Rows are points. Examples show where two turns around zero, p and q, send a point. Write where each new point lands after one turn and then the other. Backwards means that the second turn is done in reverse. Each puzzle has new turns, and all numbers are rounded.

Turn p:
[-5.0  0.3] => [-4.2  2.8]
[ -8.5 -21.6] => [-18.1 -14.5]
[-12.5  -4.7] => [-13.2   2.2]
[26.0 26.0] => [35.5  9.6]
Turn q:
[18.6 -5.9] => [19.2  3.5]
[ 0.9 -3.2] => [ 2.3 -2.4]
[ 0.4 14.6] => [-6.5 13.1]
[-39.8  -6.0] => [-32.3 -24.0]
[19.9  0.5] => [17.3  9.8]
Where do these land?
p, then q: [  4.9 -15.0] => [  4.4 -15.2]
q, then p: [ -8.4 -14.7] => [ -8.9 -14.4]
q, then p: [-7.6 -6.9] => [-7.8 -6.6]
q, then p: [11.0 36.6] => [12.2 36.2]

Turn p:
[-3.1 -0.3 41.7] => [15.3  6.4 38.4]
[24.1  7.4  1.6] => [23.4 -1.0 -9.5]
[-15.5   1.5 -15.8] => [-19.9   4.5  -8.7]
[-19.4   1.2 -10.9] => [-21.2   6.2  -2.8]
[ 13.9  -9.9 -16.5] => [  2.4 -16.1 -17.2]
Turn q:
[ 22.4  -4.4 -21.3] => [26.7 16.0  2.3]
[-16.8  -2.4  19.1] => [-18.1 -18.0  -0.1]
[ 1.3 -1.4 13.7] => [-5.8 -7.7  9.9]
[-26.8  -8.1  11.7] => [-16.0 -22.3 -13.0]
[ 19.9  16.2 -23.2] => [13.3 31.9  0.9]
Where do these land?
q, then p: [ -7.6   2.5 -16.0] => [ -2.6   3.7 -17.3]
p, then q: [ 11.2   7.2 -25.5] => [ 16.2  14.7 -18.7]
q, then p: [ -3.2 -18.2  18.2] => [ -2.7 -21.8  13.8]
q, then p: [  6.3 -25.9   5.5] => [ 12.2 -23.9   4.6]
p, then q: [ -1.3  16.9 -17.4] => [ -0.7  19.1 -15.0]
p, then q: [-5.4 17.6 35.2] => [-21.9   8.4  32.1]

Turn p:
[14.9 -9.7 20.5 12.7] => [16.0 -2.3 22.4 11.5]
[ 14.0  -7.8  15.9 -15.4] => [  4.1   7.6  22.7 -12.5]
[  2.2  29.2  -2.3 -20.9] => [-28.5  21.7  -0.4  -4.1]
[ -7.7  -1.8  18.2 -10.3] => [-9.8 -9.1 16.3 -7.4]
[-32.9   6.6 -34.4  13.2] => [-10.3 -17.1 -45.4   4.7]
[-5.0 -6.4  9.0  8.6] => [  4.0 -12.0   5.8   5.3]
[ 14.5 -10.2 -27.0  12.1] => [ 24.5  11.2 -21.4   2.5]
Turn q:
[ 30.7  -4.8 -23.2  13.7] => [-7.6 17.3 -9.5 35.3]
[-10.0  15.1   7.1  -3.2] => [ -8.5  -6.0  11.1 -12.6]
[-29.7   9.9   1.0 -18.4] => [ -4.0   2.0   3.5 -35.9]
[-22.6   7.9  17.8   3.1] => [ -3.2 -21.5   4.8 -20.1]
[15.9 -8.2 18.5 -8.3] => [21.1 -3.4 13.7  9.5]
[ 15.8 -19.8 -21.3  13.1] => [  2.1  11.7 -23.5  23.9]
Where do these land?
q, then p: [-20.0   6.8  -1.9 -14.8] => [-15.1   6.7   5.1 -19.2]
q, then p: [18.6 -4.3 -1.7 -5.7] => [ 0.8  5.4  4.4 18.7]
p, then q backwards: [ 16.6 -18.6 -26.0  24.7] => [  8.4 -42.4   1.2  -6.0]
p, then q: [-11.2 -16.3   2.5   3.3] => [17.1  6.0 -6.6  5.9]
q, then p backwards: [-4.1 32.4 27.2 -7.6] => [ -6.7  -9.8  38.0 -16.7]

Turn p:
[-15.3  14.8 -24.0  16.9 -10.6 -34.8] => [-24.0  21.5 -35.5   3.7 -11.3 -14.0]
[10.2 -8.7  0.6 15.5 -6.2 -0.9] => [14.3  2.4 -4.8 11.5 -9.4 -2.4]
[ -3.1  22.9   8.9 -27.0  13.4  11.9] => [-10.7   4.2  21.2 -23.4  22.0   7.4]
[37.4  2.2 34.1 -8.9 14.0  4.9] => [ 41.9   1.5  20.3 -19.1  16.1  -8.5]
[ -2.5   5.9 -13.0 -31.2   9.4  -4.7] => [-18.5  -6.4   7.0 -29.2  -3.1   0.8]
[  8.4 -28.9  -5.3  16.5  -7.1  -6.1] => [ 15.8 -13.6 -12.7  15.1 -21.2  -4.6]
[-15.7  17.8 -10.2  14.9 -31.6  25.0] => [-21.6  22.3  16.5  34.1  -5.0   9.3]
[ -4.0 -13.6  15.2  -2.1  -3.2  -3.5] => [  5.4 -15.1   0.9   6.5   6.6 -10.8]
[-15.4 -12.4  -6.3   5.4  21.9   8.1] => [ -2.6 -17.0 -12.9   0.7   5.3  22.7]
Turn q:
[ 11.8 -18.0 -13.8  -9.5 -25.5  23.3] => [  4.8 -19.9  10.5  10.2 -33.9 -12.6]
[ 27.4 -11.8  10.8  -3.0   9.2  13.9] => [23.1 -1.3 20.0 18.2  2.6 -4.6]
[ -1.8 -11.2   8.9   5.4 -21.3  22.1] => [ -5.4  -5.8   8.4   6.8 -13.5 -28.6]
[ -6.3  -4.6   4.8  -2.2  40.2 -15.8] => [-1.3 -0.7 -1.3  9.1 35.8 24.2]
[ -3.5 -23.7   9.6   5.6 -17.7 -22.5] => [  5.4 -25.7  -4.3 -20.8  10.5 -16.4]
[-10.6  36.4  -9.4   2.3  -7.8 -25.6] => [ -6.9  23.2 -20.8 -31.3  -4.5  15.2]
[ -2.3  17.9 -17.8  14.0  -6.4   8.7] => [ -3.3  15.0 -19.7   4.7 -17.6  -0.5]
[-14.6  15.0   6.9 -12.6  29.2  -4.1] => [-16.3  15.1   7.2   2.9  20.4  23.3]
Where do these land?
p, then q: [-17.3  29.9  18.8  18.3  -0.3  20.1] => [-5.7 34.2 -9.7 24.0 19.9  4.1]
q, then p: [-10.2 -19.3  -2.6 -18.8   2.6 -15.4] => [  3.7 -30.7   6.7   3.0   2.1   8.1]
q, then p backwards: [ 15.2  -2.0  46.3 -11.0   3.1  -1.9] => [ 17.0  19.4  34.3 -21.5  -7.5  12.4]
q, then p backwards: [ 4.9 19.3 -1.2 -0.1 16.4 20.3] => [  1.2  16.5  -6.2  19.2 -14.8  13.3]
q, then p: [  8.7 -16.8  -3.7  -2.1  -1.2 -16.2] => [ 13.3 -15.5   4.7  -6.8 -12.2   2.4]
p, then q: [  2.7  47.4 -14.4   6.3  -4.1  13.7] => [-23.3  45.6   5.8  -2.4  -5.1   4.4]
q, then p: [  1.9  -5.8 -17.6  -1.3  -2.6 -11.8] => [ -0.4  -8.4   8.9   2.4 -17.3   6.3]
p, then q: [  0.8 -15.3 -27.3  10.3   7.4 -16.2] => [ -3.9 -15.7 -10.6  -3.1 -31.9  -0.2]
q, then p: [ -6.8 -37.4   1.8  -1.5 -21.3   7.5] => [  6.6 -29.8 -18.4   9.3 -10.2 -22.3]
